Each row is a point. Each table stands for the endless flat space through its points: a line for two points, a plane for three, and so on. Write the one point that lies in both, or say that there is none.
In the rows, 128 means zero.

First (3 x 4):
[[ 95 138 131  87]
 [126  90 117 126]
 [102 108 125  66]]
Second (2 x 4):
[[126 105 109  99]
 [106  95 129  94]]
They share: [114  99 121  96]

First (5 x 6):
[[118  99 104 110 146 178]
 [122 105  97 130 165 140]
 [152 112 140 132 179  81]
 [159 134 149 118 167 152]
 [141 113 111 136 174 119]]
Second (2 x 6):
[[137 103 137 123 185 160]
 [152 123 102 128 150 140]]
They share: [146 115 116 126 164 148]

First (2 x 8):
[[148  81  90 137 135 138 164 146]
 [141  77  86 144 133 132 166 139]]
Second (4 x 8):
[[158  95 111 104 147 154 168 163]
 [178 100  92 135 117 134 144 140]
 [190 128  92 109 107 169 155 133]
 [147  76 110 121 157 129 159 167]]
They share: no point

First (2 x 9):
[[136 175 119 159  99 171 108 152 131]
 [172 143 111 163 115 163 132 176 139]]
Second (2 x 9):
[[160 170 129 138 124 141 126 140 124]
 [148 140 105 198 100 195 108 188 160]]
They share: no point

First (5 x 11):
[[ 50 174 102 116 113  85 124 123  84  36 101]
 [ 83 181  89 113 116  72 125 140 114  63  80]
 [113 174  94 118 118  83 141 129 121 102 117]
 [112 135  99 172 121  86 151  91 107 101  76]
 [123 146 112 129 114  61 144 102 121  94  99]]
Second (3 x 11):
[[116 163  76 150 112  81 143 127  83  74  82]
 [ 68 160  85 141 143  85 118 117  99  85 105]
 [ 84 153 106 152 130 105 145  99 131 116 100]]
They share: [100 158  91 151 121  93 144 113 107  95  91]

First (5 x 11):
[[105 119 155 152 129 106 126 146 170 143 110]
 [ 67  97 135 146 149 144 134 164 132 129  66]
 [ 90 130 136 161 135  89 130 126 190 126 120]
 [124 176 154 164 113  71 109 121 202 143 125]
 [ 95 149 146 148 139 146 116 173 119 147  46]]
Second (4 x 11):
[[115 162 194 171 120  95 128 156 151 165  63]
 [120 127 161 180 130 103 102 161 154 150  82]
 [104 143 155 165 131 108 112 148 160 141  86]
 [ 74 168 127 114 151 136 126 118 203  96 115]]
They share: no point

First (5 x 12):
[[168 113 105  76 104 113  78 152 118 165 156  71]
 [150 100 104  74 104 110  71 152 131 150 167  78]
 [153  90 127  84 155  59 106 107  75 117 145  61]
 [166 114  94  60 108 118  77 162 111 160 165  66]
 [157  84 144 101 161  93 106 140  65 120 140  87]]
Second (3 x 12):
[[155 124 167  89  82 117  82 118  71 140 189  97]
 [153 105 142  92 115 134  77 137  98 162 158 100]
 [173 107 156 114 109  96  99 143  80 134 152  90]]
They share: [167  97 140 110 127 114  91 151  98 152 138  94]

First (6 x 14):
[[ 79 140 166 139 109 144  78 159 177  75 129 145  83  99]
 [ 90 169 184 159  41 136 125 168 156 133 125 129 113 100]
 [132 127 131 132 176 156  94 157 183  70 171 167 128 162]
 [ 77 147 178 123 109 169  78 170 197  78 131 167 103  94]
 [142 135 147 177 108 137 148 175 119  93 118 115 120 160]
 [ 82 149 143 141 132 123  60 137 199  95 186 159  96 114]]
Second (6 x 14):
[[110 129 149 134  95 114 120 149 136  65 124 121  97 127]
 [122 122 168 152 147 103 128 116 150 116 151 111  88 182]
 [108 116 152 146 126  82 119 119 122  68 143 126 118 178]
 [145 121 131 156  92 175 106 214  90  74  77 126 100 124]
 [125 110 158 156 153 105 125 128 114 103 136  99 101 215]
 [126 129 143 161 120 174 135 169 105 108  91  83  78 168]]
They share: no point

First (2 x 18):
[[141 101 154 142 122 139 163 162 151 122  91 123 164  91 156 107 118 106]
 [135  95 178 130 113 160 166 171 136 149 112 117 158 118 129 128 106  85]]
Second (3 x 18):
[[123 109 166 130 137 166 168 147 160 139  82 111 172  86 165 116 114  93]
 [127 104 165 140 121 153 158 155 152 129  84 124 165  85 155 122 111  95]
 [135 104 163 128 135 159 174 157 154 141  96 108 169 101 157 108 117  97]]
They share: [139  99 162 138 119 146 164 165 146 131  98 121 162 100 147 114 114  99]

First (5 x 20):
[[146 172 114 156 128 181 127 102 118 151  99  69  98  99 182 157 105 103
  149 119]
 [167 163 123 155 141 180  83 158 104 120  97  97 122 110 176 161 113 153
  165 133]
 [178 161 140 166  99 154 112 137 110 152 108  87 120 127 194 163 113 136
  172 143]
 [185 113 145 163 123 146  85 182  90 136 103 137 142 120 168 139 161 211
  169 149]
 [174 154 149 161 115 152  67 184  94 110 113 101 142 115 173 168 105 169
  159 136]]
Second (6 x 20):
[[224 161  77 160 124 210 148 175  87 158 123 141 161 129 229 147 101 148
   92  98]
 [158 102  75 145 142 160 158 181 125 164 101  79 206 143 140 168 118 185
  166 166]
 [118 156 159 175 131 154  36 135  69  98 110 100  74  77 158 158 116 148
  162 104]
 [117 127 121 152 123 147  91 148 118 129  83  80 146 132 117 153 134 164
  181 158]
 [178 124 136 175 164 162  81 168  62 144 112 100  91  38 199 169 122 140
  149  81]
 [133 105 104 140 130 138 125 164 133 154  75  73 176 133 111 162 144 165
  183 176]]
They share: no point

First (5 x 24):
[[137 117 126 118  75 127 130 151 144 138  82 109 139 129 116 143 155 132
  138  99 141  89 119 142]
 [165 112 101 126 110 115 165 126 153 130  97  97 148 123 123 125 126 148
  116 106 116  77 108 160]
 [171 135  62  98 150  92 155 119 169 135 118  98 150 143 135 126 127 156
   72 105 107  94  81 135]
 [177  95 167 155  56 152 153 171 122 157 120 129 145 151 154  96 150 123
  174 104 111  52 158 196]
 [121  90 127 142  64 119 149 116 155 122  45  87 148  85  77 165 142 130
  152 120 152  97 108 154]]
Second (4 x 24):
[[179 115  99 129 110  86 126 154 174 135 116 137 161 122 131 100 152 141
  141 117 120  95  93 128]
 [194  91 102 166  89  93 127 137 183 177  59 150 135 126  91 101 117 117
  102 107 163  87  84 161]
 [ 99 123 113  85 112 112 174  98 136 111 140  61 153 154 171 158 162 129
   99 127  84 101 121 172]
 [144  75  80 128 103  59 177 111 165 141 113 100 151 142 135 135 163  73
  144 143 133  63  78 175]]
They share: no point

First (3 x 24):
[[155  83 114 161 132 144 118 104  86 124 134 108 133 146 130 149 149  96
  141 148  87 136 113 143]
 [141 102  67 139 108 166 110  82 110  84 153 139 106 160  97 126 105  68
  146 194 128 117  79 116]
 [153  65 118 175 150 130 114  98  68 114 126 126 117 148 116 165 137  82
  151 146  75 154 131 127]]
Second (3 x 24):
[[162 128 102 130  77 158 151  66 113 114 145 112 138 183 116 129 153  74
  120 145 138  94  94 115]
 [152  83  67 155 117 183 106 111  73 134 170  77 108 138 121  94 138  94
  145 185  93 124 104 105]
 [142  76  86 166 145 150  87 138  85 102 129 112 102 127 120 129 117 102
  152 197  86 142  82 143]]
They share: no point

First (6 x 24):
[[ 87 121 170  83  73 133 129 189 113 141 180 103 100  73 176 192 205 100
  160  81 183 138 132 117]
 [ 85 111 159  75  51 137 144 146 133 174 180 112  97  90 122 155 220  60
  171 106 155 202 127 128]
 [ 99 117 121 103  61 143 170 124 151 158 150  98 121 108 114 123 178  58
  197 132 155 200 127 106]
 [ 96 136 127  99  80 133 149 173 124 130 164  89 114  84 168 165 170 102
  181 105 183 132 136  87]
 [ 28 106 167  73  99 132 110 181 164 176 164 152 112 119 127 193 189  64
  136 104 168 152 137 132]
 [119 131 168  94  78 169 155 150 112 149 146  90  82  81 188 166 164 114
  163 126 169 139 173  87]]
Second (3 x 24):
[[ 81 107 162 113  89 168 141 132 133 157 133 102 122  82 167 178 154  87
  149 146 163 154 153  90]
 [ 79 113 171 106  80 162 133 136 126 153 139 108 115  88 176 174 159  81
  144 150 167 150 146  95]
 [ 80  90 153 131 101 181 149 117 139 164 122  89 142  61 157 192 147  93
  150 147 155 165 159  80]]
They share: [ 89 123 153  98  92 160 149 150 142 155 137 110 103 106 160 162 153  93
 162 132 167 144 162  95]

First (7 x 24):
[[ 93 158 109 151  98 156  76  88 157  96 141 106 141 104  48 117 114 168
  203 100 159 123 102 156]
 [ 93 169 104  99 117 105 106 132 120 104 152 139 161 123  54 123  96 191
  219  94 110 162  96 126]
 [ 93 150 133 158  67 155  67 158 174 121 130 165 114  97 102 184 128 121
  136 122 141 159 108 133]
 [ 67 176 113 143  90 142  98  88 129  76 131 120 149 100  26 109 112 192
  217 106 133 133  96 126]
 [ 99 145 108 127  81 150  66 149 168 114 164 130 147 123  80 139 131 144
  172  89 129 140 115 153]
 [111 171 139 161  74 164  55 126 171 114 151 131 117 112  73 171 135 169
  209  99 131 153 125 147]
 [ 68 159 104 101 113  90 128 156 116 104 119 181 157 101  80 141  82 152
  152 126 117 175  74  96]]
Second (6 x 24):
[[ 89 154  67  71 136 139  74 185 129 119 191 143 162 142  88 157 114 138
  207 117 169 159  81 162]
 [ 92 160 102 102  65  85 105 153 139 158 143 142 127 146 103 180 119 168
  121  65  83 136  83 132]
 [ 79 150  91  71  76 141  86 163 159 141 153 131 168 106  74 169  80 118
  135  91 127 171  97 136]
 [ 72 154  86  79 113 178  98 165 165 113 176 133 164 109  71 163  83 128
  183 122 158 180  84 160]
 [131 169  72  73 102  85  29 154 122 132 173 161 185 118  67 150  84 117
  186  84 132 155 124 128]
 [129 212  57  80 111 100  37 136 108 140 208 144 151 147  85 185 109 155
  206  97 130 138  96 155]]
They share: no point

First (3 x 24):
[[149 118 141 146 158 168 148 169 128  79  96  90  98  90 132 140 114  86
  172 153 144 126  90 137]
 [161 140 130 147 159 145 128 152 135 101  94  85 112  82 117 153 110 110
  143 147 134 121  84 110]
 [119 123 161 196 133 173 153 204 163 114  86 125 138 140 147 100 124 101
  147 168 124 176 120 122]]
Second (2 x 24):
[[177 135 127 163 148 159 142 145 127 126 102  68 113 117 139 153  99 111
  120 144 144 136 101  82]
 [153 132 142 142 151 141 115 172 145  99  75  95 116  90 109 129 111 111
  141 150 117 130  83 109]]
They share: no point

First (3 x 24):
[[ 99 168 163 113 150 139 143 149 124 137 161 190 134 148 102 172 185  92
  145 114 156 155 104 137]
 [ 93 172 164 120 163 149 154 143 110 130 159 204 136 165  99 179 199  93
  150 107 159 163 110 130]
 [ 91 176 166 111 156 142 150 147 117 130 165 199 140 157 104 175 192  94
  148 109 164 154 105 132]]
Second (7 x 24):
[[129 184 113  74 115 134 117 188 125 112 191 221 171 109 127 163 145 100
  123  89 131 183  92 137]
 [101 113 194 130 158  93 134 133 179 128 146 168 146 110 133 140 157  39
  158 141 182 157  87 159]
 [158 145 166 104 102 160 134 193 148 156 223 203 164 100  85 185  87  98
  130  91 152 182  77 144]
 [131 131 164 121 136 126 150 160 144 131 195 174 151 113  60 177 108  50
  120  95 154 203 117 132]
 [130 129 186 110 128 138 143 128 171 141 173 151 139 116  41 171 124  52
  130 134 144 174 113 131]
 [ 85 237 134  96  99 152  74 163 127 145 130 170 113 160 110 129 209 129
  124 118  88 109  92 145]
 [109 169 137 111 132 139 127 153 125 136 166 139 105 124  29 174 163  68
   96 112 110 181 132 136]]
They share: no point

First (7 x 24):
[[145 142 115  84 143 144 176 159 148 111 157 104 150  92 158 113 132  60
  129 143 141 173 143  90]
 [131 137  80 124 145 117 142 117 153 123 142 135 109  74 168 119 103 113
  165 148 141 136 159  81]
 [132 131 131  66 149 177 186 200 177 103 154 103 188 133 137 133 185  24
  108 136 153 223 143  73]
 [155  92 145  80 123 159 140 170 123  82 165 150 157 124 150 109 133  81
  147 148 173 137 181 151]
 [123 131  96  99 144 138 152 151 157 124 138 135 139 102 155 118 138  84
  153 137 148 168 154  76]
 [112 105 101 105 164 167 155 183 221  88 133 132 180 139 154 169 183  62
  127 169 174 205 191  58]
 [156 117 112 122 117 119 115 102  98 112 168 164  86  76 149  94  77 137
  184 130 146  89 160 145]]
Second (6 x 24):
[[153 101  92 161 174 138 133 153 144 106 187 167 128 106 111 199 183  89
  145 132 177 152 183 108]
 [137 115 112  96 110 157 120 137 190 116 161 166 129 117 158 122 140  99
  194 159 162 161 173  88]
 [154 114 120  99 105 161 109 141 168  82 167 167 137 148 136  98 138  82
  157 137 137 161 160 110]
 [126  95 106 122 111 180 140 103 174 117 153 179  71 120 138 151 106 122
  146 144 126 220 123 113]
 [151 103  93 166 195 130 138 173 136 109 192 154 148  95 108 211 204  83
  151 128 201 129 200 101]
 [177 120 118 106 124 131 110 163 162  65 161 155 156 146 107 142 167  57
  130 121 164 143 184 125]]
They share: [138 107 118 114 133 162 132 149 158  98 163 153 130 124 129 137 146  92
 151 130 160 163 159 107]

First (5 x 24):
[[100 132 121  76  93  82 160  97 146 154 158  92 118  71 166  99 129  88
  154 105 169 144 120 175]
 [136 129 140  87  71 130 150  73 121 114 191  97 144 144 164 130  52 150
  112 109 133  87  38 123]
 [116 139 121  86  97 125 168  60 128 101 203  93 114 120 159 138  60 136
  134  88 132  82  54 134]
 [132 114 143 118  61 138 132  65 116 162 172 118 142  85 182 101  99 104
  138 125 117 134 124 151]
 [112 141 117 100 111 133 172  48 126  93 209 101 100 102 157 140  66 130
  152  82 122  82  74 138]]
Second (6 x 24):
[[171  97 145 117  73  96 116  19 118  69 111 119 190  88 106  92 122 136
  130  77  92 204  83 110]
 [161 145 191 195  91  90 126  89 162 101 159  99 202 122 140 154 124 162
  166 127 144 188  43 136]
 [129 163 205 123  97  96 170  79 172 111 219  47 190  70 178 134  92 148
  220 125 176 132 101 212]
 [101 109  88  61  75 134 157  74  97 152 118 164 125 130 165  56 132 101
   97 125 153 108 109 133]
 [172 104 148 134  84  93 107 101 126 102 128 122 138 108 127 120  99 139
  135 109 122 165  85 100]
 [136 130 152 109 105 104 137 165 132 148 172 117  89 107 166 124  89 127
  154 142 175 101  99 138]]
They share: [132 127 148 102  91 108 146  97 130 126 159 113 139 100 157 104 107 127
 151 122 155 129  98 149]

First (6 x 24):
[[124 169 172 128  66 126 107 101  83  96 111  88 128 162 163 172 134 147
  170 100  90 153  39 136]
 [129 104 163  55 146 140 120 163 122 164 178  87 114  75 164 129 149 188
  144  41  57 161 120  29]
 [ 66 149 192  61  99 197  56 120 103 188 118  76  97  89 108 156 133 138
  173  58 114 145 153  72]
 [ 69 160 165 169 119 177  79  81 128 149 116 131  96  95 144 135 134 142
  169 139 127 136 127 126]
 [ 89 135 180  82 114 177  76 138 126 167 141  93 118  92 126 156 162 156
  165  58  91 145 128  63]
 [117 115 156  95 177 156 121 147 124 159 164 103  91  59 177  96 139 165
  120  80  93 175 138  55]]
Second (2 x 24):
[[109 154 152 102 112 151  95 111  83 130 129  91  91  91 159 139 125 169
  150 105 110 152 114 108]
 [ 89 150 184 106 148 127 107  87 115 158 153  99  95 127 175 115 121 133
  190  97  98 160 118 104]]
They share: no point

First (7 x 24):
[[ 88 118 115  76 129  93 166 126 169  94 151  78 113  92 175 116 199 133
  129  79  90 111 148 112]
 [ 86 119 136 117 153 137 160 184 247  43 119 140  61  80 138 154 184 109
  161  81 132  75 167 145]
 [136 104 206 103 188  98 122 201 174 104 101 126  94 111 111 209 172  92
  177 104 158  56 161 158]
 [ 48 148 152  84 146  64 132 184 148  99 144  61  88 135 167 139 166 150
  123  62 125  99 196 167]
 [184  79 202  69 160  48 133 165  95 167 117  70 126 100 144 194 157 107
  149 135 127  93 117 114]
 [152 116 126  87 154  75 205 178 157  92 125 110  85  66 168 116 145 113
   62 154  39 139 115  93]
 [128 129 173 101 159  61 177 227 208  88  88 117  53  85 130 141 156  88
   97 120  98 131 155 127]]
Second (3 x 24):
[[114  95 136 104 175 104 150 166 158 117 120  84  96 102 155 165 172 105
  120 129 117 105 126 121]
 [117 113 124 100 177  95 124 157 135 120 123  59  83  87 162 155 184  94
  133 114 119 115 129  93]
 [123  77 180  92 133  93 200 171 193  78 137 145 113  97 136 159 136 144
  119 132  91  55 143 181]]
They share: no point

First (6 x 24):
[[102 129 195  78 126  98 159 204  99 137 124 113 105 138 120 152 169  86
   92 197  61  77 111 152]
 [ 73 136 161  55 106  84 150 186 123 129 111 118 147 120 114 127 134  70
   98 170  68  93  65 141]
 [ 70 110 123 126  69 146 145 146 117 128  89 135 160 148 135 159  93 115
  147 146 120 107  47 102]
 [125 135 190 122 111  96 149 194  98 121 112  87  86 157 118 173 159 104
   77 191  91  79 147 142]
 [ 91 136 174 134 120  87 128 179  79 115 104  73  94 138  92 178 173 101
   67 178 109  69 148 114]
 [108 150 176  88 110  64 140 193 117 114 108  83 108 137 105 148 148  79
   64 179  83  86 126 142]]
Second (3 x 24):
[[ 65 131 126 151  94 105 161 194 111 122  72 119 147 173 147 142  97  74
   87 151 113  94  82 124]
 [ 59 121 142 135  80 125 157 188 107 102  76  93 139 155 139 166 119  82
   93 157  97 100  94 138]
 [ 86 133 139 132  92 101 142 173 113 120  88 108 133 155 124 154 113  94
   96 157 115  94  94 114]]
They share: [ 92 132 146 123  89 103 135 165 113 116  94 100 127 146 115 162 122 102
 100 160 113  95 100 113]

First (7 x 24):
[[165 136  91 215 123  80 109  62 160 102 173 114 172  64  98 176 108 142
  106 144 125 113 127 202]
 [179 135  89  98 110  96 107 149 114  58  71  44  71 158 102 115 134  28
   63  59 177 102 129 147]
 [218 147  30 156 130  72  72  66 131  87 137 123 109  98  62 122  83 100
   86 118 108 139  89 169]
 [179 138  93 229 135 105  96  39 169 122 181 123 189  54  91 163 121 157
  125 142 123 105 127 212]
 [170 114  78 148 114 108 108  42 184 104 136 147 102 129  91 115  73 145
   95  91 156 132  79 128]
 [141  98  77 128 101  70 145 126 143  39 121  76  79 146 110 116 109 107
   41  90 173 124 100 125]
 [105 106 129 170  93  68 165 134 155  53 137  60 129 116 138 178 125 111
   61 112 181 102 142 163]]
Second (2 x 24):
[[157 124 107 154 121 101 124  81 154  91 145  93 145 122 125 139 119 116
  104  89 167  92 130 164]
 [169 109 134 160 106 101 109 102 133  88 118  99 124 125 107 154 143 128
   80  98 155  74 145 164]]
They share: no point

First (6 x 24):
[[176 178 178 157 121 158 131 152 113 128 134  71 117 131 106 184 116 155
  161 105 149 130 144 175]
 [179 198 180 113 148 139  96 163 158 139 146  90 118 172  98 139  89 153
  135  87  92 135 143 179]
 [157 165 180 179 103 171 117 128 132 133 137  58 105 125 135 179 117 153
  176 109 132 136 156 173]
 [191 166 148 129 166 103 110 183 102 163 168 100 152 194  72 143 137 123
  163 121 130 111 155 201]
 [145 131 140 156 145 115  75 108 134 161 161  88 130 178 115 125 158 125
  182 143  90 126 169 170]
 [170 159 144 113 177  92  70 151 145 168 170 107 144 213  85 103 136 121
  156 124  74 122 159 187]]
Second (6 x 24):
[[189 102 153 133 178 158  72 160 123  85 162  80 104 144  56 116 153 129
  173  99 137 116 186 101]
 [124 210 134 147  90  91 116 137 135 164 164 101 135 158 121 148 118 163
  176 122 106 136 141 179]
 [167 187 150  83 133 124 122  94 107 133 133 109 125 154 111 177 174 115
  111  99 150 136 117 199]
 [189 140 152  91 176 162  84 121 102 106 138  71  85 145  94 163 164  96
  125  87 128 149 153 160]
 [120 202 116 127  88  93 105 143 135 135 174 102 125 158 120 149 121 147
  180  95 121 141 140 167]
 [174 156 180 167 142 123 122 130 129 161 143 110 155 149  72 127 151 172
  159 158 126 100 160 154]]
They share: no point

First (5 x 24):
[[147 130 144  79 108 140 144  86 168 166 115 137 112 180 157 128 139 126
  136 143 116 105 185 113]
 [126  76 141  52  81 131 165  95 183 121  67 116 118 153 139 134 145 126
  115 155  71 153 164 104]
 [155  81 109  88 113 140 146 101 153 116  97 139 145 146 111 125 155 134
  104 173  96 120 152 162]
 [158  83  77  77 106 128 123 128 127  98 141 189 110 167 159 144 153 133
  176 172 123 100 122 135]
 [176 161 125 105 138 142 125  84 147 188 157 163 116 193 163 126 141 125
  154 140 153  62 186 135]]
Second (2 x 24):
[[160 134 116 100 125 162 141  76 146 177 142 120 112 160 152 122 130 102
  109 141 107 106 172 166]
 [162 129 113  98 124 152 138  83 146 168 136 128 119 161 145 122 138 110
  118 147 109 102 169 158]]
They share: no point

First (5 x 24):
[[133  89 160 153 149 109 139  97 116 137 124 134 102 119  61 124 159 119
  104  79 187 113 152  77]
 [116 110 164 137 126 126 115 100 116 137 138 129 127 123  65 101 130 125
  130 108 184 115 140  56]
 [117  93 144 211 195 105 129 139 134 147 102 196  60 179 119 106 145  77
  132  75 131 109 132 137]
 [143 136 179 116 126 107 105 146 126 160 125 142 129  96  85  71 123 172
  140 133 170 109  93  88]
 [122 114 191 173 159 106 119 153 157 186  88 179 107 135 108  80 119 135
  147 101 108  91 100 129]]
Second (5 x 24):
[[143 118 168 143 170 138  88 120 167 130 151 182  84 132  79  84 132  85
  100  90 152 110 127  90]
 [116 103 156 175 162 102  99 133 116 171 115 182 114 136  87  90 158 106
  150  75 151  95 101 119]
 [106  95 184 159 186 128  73  90 133 139 140 207  93 115  61  67 143  72
  113  61 157  85  97 121]
 [133 121 145 162 158  96  77 133 127 183 122 198 129 144  80  81 188  95
  156  53 131  86 107 119]
 [105  81 159 200 150 110 163 166 106 155  97 127  90 139 120 128  97 147
  147 143 189 134 107 101]]
They share: no point
